Rows are points. The points of each table are mixes of a few directions, plus a little noise. Count the directions of each table, and those that both share. Where both have some left over, give the other angles between the two spaces (their principal angles), to ten degrees, smallest first.
In the rows, 128 means zero.

First (4 x 2):
[[133 148]
 [114  77]
 [123 110]
 [142 177]]
Second:
[[127 126]
 [144 188]
 [115  81]
 [136 157]
 [116  84]
 [129 132]]
Directions: first 1, second 1, shared 1

First:
[[151 116 105 144]
 [138 142 137 113]
 [130 137  72 129]
 [ 78 108  76 155]
 [179 137 179 112]
 [110 126 141 127]
 [110 131 186 115]]
Second (8 x 4):
[[ 95 106 114 151]
 [ 96 171  80  95]
 [145 107 105 152]
 [211 133 139 123]
 [ 88 104 156 145]
 [140 113 135 141]
 [107 145 162 105]
 [143 144 134 111]]
Directions: first 3, second 3, shared 3

First, 7 rows:
[[122 127 144 112 147 142 107 122 113]
 [ 90 125 141  99 160 153  96 114 112]
 [133 129  87 161  87  98 175 141 161]
 [136 123 141 113 143 131 115 123 104]
 [ 84 134 149 108 155 166  90 118 135]
 [152 140 137 148 111 130 132 138 152]
 [180 118  96 154  92  77 181 140 119]]
Second, 7 rows:
[[113  82 137 131 125 127 126 109 123]
 [154 119 157 143 151 124 112 149 167]
 [118  78 143 134 130 126 123 113 131]
 [ 98 132  99 112 104 132 145 104  86]
 [171 249 110 122 140 129 131 180 149]
 [108 105 121 123 116 130 134 108 108]
 [133 133 130 129 131 128 127 133 133]]
Directions: first 3, second 2, shared 0; angles 40, 80

First (11 x 14):
[[115 125 154 112  99 119  94 124 139 137 127 141 129 111]
 [108 138 156  99 106 127  75 133 114 129  99 109  93  76]
 [134 155 115 113 158 177 133 135  78  92 114  68  70 127]
 [155 111 107 103 122 120 132 128 141 117 167 137 138 187]
 [148 141  93 127 155 116 114 161 123 102 118 132 125 142]
 [141 113 109 108 130 103 124 135 129 132 128 119 121 129]
 [143 115 120  92 114 116 110 130 132 122 147 124 119 152]
 [ 84 118 192 183  92 143 165  79 161 178 141 171 182 105]
 [131 172 120 176 172 202 168 132 102  83 134 122 127 166]
 [ 99 101 148 191 125 103 193  93 154 193 115 151 179  83]
 [149 118  94 104 135  82  99 158 135 122 118 134 126 130]]
Second, 9 rows:
[[123 114 138 125 106  95 108 129 154 147 130 159 153 119]
 [155  91  89  98 137  94 156 124 126 143 142  99 118 147]
 [ 92 166 180 147 119 190 114 114 104 116 108 114 104  91]
 [ 87 203 183 177 138 226 109 130  95  85 102 130 109 103]
 [ 88 159 186 142 108 179 108 111 111 126 109 119 108  84]
 [140 106 112 124 117  75 114 140 163 143 138 168 165 141]
 [141 114 109 122 131 103 131 134 139 133 135 137 140 142]
 [164 107  74 114 156 104 158 139 126 122 143 112 127 168]
 [161  92  80 103 141  86 154 132 134 138 145 113 129 157]]
Directions: first 5, second 3, shared 3

First (9 x 20):
[[ 97  66 107 125 140 132 107 124 100 104 166 131 158 139  90  87 131  93
  136  88]
 [116 132 175 135 122 145 131 119 191 136 106 117 104 138 156 176 127 106
  110 182]
 [186 171 155 139 137 107 114 164 131 203 225  93  93 101 156  95 131 219
  119 146]
 [ 97  95  81 146 127 145 107  98  73 111  96 134 155 137 105 125 127  79
  137  97]
 [187 184 169 119 106 123 179 165 169 106 121 136 100 123 145 150 125 195
  108 154]
 [145 128 132 121 118 157 104 144 127 138 120 129 119 127 132 158 143 109
  110 136]
 [111 127 111 159 126 115 154  98 106 104 112 126 141 135 121 110 109 138
  141 117]
 [117 118 144 102 142 127 104 137 157 156 144 126 122 124 136 134 139 108
  128 141]
 [ 96 131  80 105 135 101 152 102  99  95  62 160 161 128 111 116 121 106
  163  92]]
Second (8 x 20):
[[109 176 157  87 125  66 164 140 196  91 103 154 120 122 143 163 112 159
  142 153]
 [136 186 129  98 123  76 115 157 140 132 140 142 117 104 142 163 124 171
  135 136]
 [187 123 134 170 101 213 115 138  99 149 113 107 106 137 136 155 146 116
   83 144]
 [118 155 111 134 114  81 161 126 111  66 119 146 143 127 112 125 102 171
  143 107]
 [138 135 156 113 129 144 126 137 168 146 116 126 110 128 146 152 139 116
  116 156]
 [122  74 117 158 133 174 131 103 101 131 127 114 142 145 112  90 133  90
  124 112]
 [134  86 121 164 123 178 142 108 103 118 115 116 136 148 114 105 131 101
  116 118]
 [ 79  89  96  97 175  90  69 117 106 192 190 119 149 112 117  71 138 100
  165  97]]
Directions: first 6, second 4, shared 3; angles 40
